Every row gives one point. The points of each table are mixes of a few directions, plus a little noise. How many directions does each table use, and how many do they share? Where both have some left over, give the other angles between the two spaces (their principal angles), to ten degrees, smallest first.
(in the rows, 128 means zero)

First, 7 rows:
[[ 90 127 154]
 [175 104  98]
 [152  87 117]
 [ 81 147 158]
 [137 136 120]
 [160 180  99]
 [100 114 149]]
Second (7 x 3):
[[124 114 122]
 [124 114 123]
 [145 201 156]
 [113  61 102]
 [135 157 140]
 [137 167 143]
 [117  81 110]]
Directions: first 2, second 1, shared 0; angles 30

First:
[[171 166 144  53  92 117 140 166]
 [111 113 121 159 142 133 123 112]
 [ 83  48 106 163 143  97 146  28]
 [140 137 132 104 116 123 133 135]
 [137 168 135 147 139 160 106 184]
 [130 140 130 136 133 138 122 146]
 [104  98 117 161 144 126 127  92]
 [142 117 130  76 102 100 150 106]
 [135 166 134 152 142 161 104 182]]
Second (9 x 8):
[[125 136 141  74 127 108 137 144]
 [163 161 143 108 129 102 131 184]
 [ 55 109 112 153 136 219 100  78]
 [103 108 120 132 128 145 126  94]
 [160 136 136 112 124  85 142 151]
 [153 121 102 249 129 157 111 111]
 [124 108 130  96 123  95 146 104]
 [132 154 144  86 131 124 127 169]
 [136 119 123 143 126 117 132 117]]
Directions: first 2, second 3, shared 1; angles 30

First, 11 rows:
[[ 48  97 148 216  91  79 166  92 102 213 102 137  89 141]
 [ 96 118 146 138 126 136 138 143 121 161  97 111 124 131]
 [113 121 128 153 117 110 137 112 122 144 130 136 117 131]
 [164 144 128  68 155 173 107 169 142  90 122 106 155 120]
 [ 89 114 143 158 117 118 144 126 117 168 105 122 115 133]
 [149 139 134  78 151 171 112 170 138 105 112 102 151 122]
 [204 149  73 132 119  79 110  60 142  51 226 193 124 124]
 [136 133 135  97 143 158 120 158 133 119 112 108 143 125]
 [196 150  93  98 137 121 105 106 145  58 187 158 140 122]
 [106 122 143 129 130 139 134 145 124 151 102 111 128 129]
 [107 121 137 142 123 125 136 129 122 149 114 123 122 130]]
Second:
[[ 64  98 146 136 179 155 142 141 122 149 114 106 119 135]
 [132 122 129 123 119 130 130 120 131 129 134 131 133 129]
 [112 135 102 133 196 113 115 134 125  89 156 136 104 125]
 [166 128 122 114  91 119 125 100 137 120 155 145 144 124]
 [ 33  78 172 139 169 178 157 149 119 186  85  84 126 140]
 [194 168 145 154  32 150 149 128 128 134  79 142 153 148]
 [130 141 116 148 159 138 134 127 126  95 137 141 120 139]
 [119 144  96 141 203 114 115 134 125  75 159 142 101 130]
 [155 132 118  61  65  46  78 144 129 175 130 112 128  79]
 [172 134 135 127  66 137 138 104 135 131 128 142 150 133]]
Directions: first 2, second 4, shared 1; angles 80

First, 8 rows:
[[128  89 130 137 121 139 134 116 119 141 128 134 105 150 149 137 101 123
  107 128  95 144 157 105]
 [114 156 140  49 151 118 108 130 141 106 139 126 103  99 135 131 155  80
  105 112  85 165 149 129]
 [143 124 114 195 116 134 132 135 121 139 131 127 169 124 103 112 104 179
  160 143 179  85  87 148]
 [142 134 119 150 125 135 105 145 126 132 144 127 160 103 104 109 109 155
  143 133 154 108  90 142]
 [141 135 116 161 125 134 110 142 123 131 144 126 164 103 100 108 108 165
  149 135 160 101  87 147]
 [124 110 141  51 138 137  83 133 130 127 158 132  89 106 149 133 110  81
   80 110  52 184 155  96]
 [107 120 128 109 160 121 156  94 123 102 130 142  83 127 145 134 118 106
  101 119  56 156 198 139]
 [126 153 133 173  86 107 195 127 143 147  50 113 148 212 137 157 217 133
  180 145 243  82  99 117]]
Second:
[[116 123 145  97 125 111 129  96 152 157 106  98 113 152 157 131 133  89
  119 111 120 130 138 113]
 [109 116 111 227 115 137 161 123 105 133 102 123 116 138 132 128  95 144
  153 154 115  98 181 153]
 [109  97 100  89 132 172 108  67 110 183  83  56 135  93 148 123 100 107
  154 174 122 166 100 124]
 [122  81 113 166 139 140 143  54 121 174 110  87 141 129 138 108  56 156
  141 141 124 111 124 148]
 [120 166 126 178 119 118 101 167 132 119 140 121 142  90 106 107 112 127
  148 128 128  92 134 164]
 [134 170 131 113 142 111 124 151 138  92 149 147 145 105 101 120 157 141
  133 115 147 118 109 151]
 [159 166 123  74 169 114 171 165 119  28 176 224 146 131  77 145 214 193
  114 116 170 150  92 132]
 [133 114 157  85 107 118 127 157 141 129 129 155  93 179 159 159 166  90
   87 102 112 156 149  71]
 [144 119 145 124 102 128  89 174 136 135 157 141 120 136 136 130 118 112
  102 108 114 131 126  96]]
Directions: first 4, second 6, shared 3; angles 90
